Rows are points. A path goes straight from each point to the next, and from the last back to the first. The post is the endless flat space through its rows: a point in 2 columns, a line in 3, a plane in 4, and so on, so that a path can go around it. Count how often the path circles the post. Going back the other way cancels.

Post, 2 rows:
[[-14.5   1.3   8.3]
 [ 30.9  -0.9   4.6]]
Path (21 x 3):
[[ 29.5  21.9  -6.7]
 [ 14.2  12.1  25.4]
 [ 15.6  12.3  22.4]
 [-10.5  27.0  -7.7]
 [ 15.2   2.9 -10.9]
 [ -9.8  -7.3   5.8]
 [-12.0 -14.0  26.6]
 [ 37.5  25.7  23.7]
 [ 19.4   8.8  -2.4]
 [-11.0   0.7  -8.9]
 [ 55.1 -25.1  -6.6]
 [ 62.5  -4.7  14.4]
 [  1.9  -6.8  32.6]
 [-23.4 -11.9  13.3]
 [ -6.5   5.6  36.9]
 [  7.0   8.5   8.7]
 [ 21.5  -1.0  -7.1]
 [-16.9 -15.7  -1.1]
 [ 62.2  -7.7  16.8]
 [ -3.4  11.5  19.1]
 [  5.7  24.1  -6.2]]
Times around: 3

Post (8 x 9):
[[  0.1  -1.3  -1.8  22.6   6.2   1.4 -17.4 -21.4  14.2]
 [  6.8  18.6  10.1   1.6 -47.9  -7.7  53.9   5.9 -11.0]
 [  1.2 -20.5  -1.0 -18.4  10.0   9.9  -3.4   1.9  12.4]
 [-19.2  12.9  11.0 -23.7  -6.9 -43.0  -4.0  29.0   1.2]
 [ -1.2  -9.5 -18.7  29.3  -8.2  16.5 -26.7  -0.9   4.6]
 [  9.9 -35.9 -18.1  23.8  -7.6   7.4 -34.1 -15.1  32.0]
 [ -3.0  -9.8  24.1 -10.3   2.9 -31.1  -8.1  23.1 -10.9]
 [ -1.3  -0.8  25.2   7.8   1.8   4.1 -31.6   9.1  14.9]]
Path (29 x 9):
[[-18.2  16.7  -6.9   1.8 -18.9   3.7 -14.8 -14.7 -20.5]
 [-31.8 -15.1 -16.0  -6.5   4.1 -24.9  -1.4  -1.4   4.5]
 [  1.1  -7.3  36.1   8.9  20.2  27.8 -29.4   2.6  25.1]
 [  1.6 -36.7 -24.6   3.3   1.2 -19.3 -32.6   6.8  39.3]
 [-28.9   7.3  -1.7   3.7   4.4   5.9 -44.3  24.2  31.5]
 [-13.4  -9.6  23.0   0.0  -5.2 -10.4 -34.5  -6.6  31.2]
 [  1.2 -22.3  22.7 -25.9  22.0   5.3 -17.4   3.0 -16.0]
 [ -1.8  16.0  24.1  -0.9  11.6 -12.6 -38.2  19.2  -0.1]
 [ 21.1  -8.2 -32.0  18.9 -57.8  12.2  37.5  10.9  28.1]
 [ 11.1  -5.3  13.2  44.0 -25.9  16.3  23.4 -16.6  24.3]
 [  3.5   0.5  15.8  44.9 -25.4   6.3 -30.1  19.4  18.5]
 [ 13.1   6.3  13.4  -8.5  23.1  -4.0 -33.7  13.9  29.1]
 [ -4.2  23.9 -12.1  21.1 -26.7 -18.1 -33.9  10.2  10.0]
 [  0.6 -10.0   8.9 -30.8  -3.2  17.4  21.0 -14.3   9.7]
 [ -2.5  -9.5  48.1  24.5  -4.8   5.6 -14.9  -4.5   1.0]
 [-17.0  -5.7 -12.3  19.4  15.8 -22.9 -39.1  -0.9  19.3]
 [  7.0  -4.7  -7.5  -4.3  33.4  -4.9 -10.5  -9.7  36.4]
 [ -0.6   9.1 -21.8  29.5  -7.5  18.5   6.0   5.4  13.8]
 [-10.7 -17.4  -1.1  35.1   7.7  -9.2 -10.4 -15.2   1.5]
 [  9.0 -30.9  16.8   8.9 -30.6  24.9  -4.5   5.2  -3.7]
 [ -5.8  13.6  15.3  -1.8 -32.6 -25.1  -9.7   3.5   3.9]
 [ -7.8   3.7 -25.6  -5.2  10.5 -29.6 -23.7  -4.7   6.3]
 [ 21.2 -32.2   1.1 -29.5   9.6  20.9  28.7  30.5  15.0]
 [-12.2 -24.6 -44.1  11.9 -25.2 -30.0  27.4  12.2  22.4]
 [-49.8   6.4   4.9  -1.5  25.6 -50.7 -67.5   8.8  36.4]
 [-12.1 -42.3 -24.1   3.0 -32.1  -0.8  21.2   8.6   8.7]
 [ -2.9   3.7  33.6 -27.8  20.3 -32.8   9.6   8.2  26.9]
 [ 14.6 -11.1  -1.3  -5.8 -18.3  15.5   9.2  15.9  15.3]
 [ 33.0   7.6  46.6   5.0 -34.5  29.6  -4.4  -5.6  -6.4]]
Times around: 0
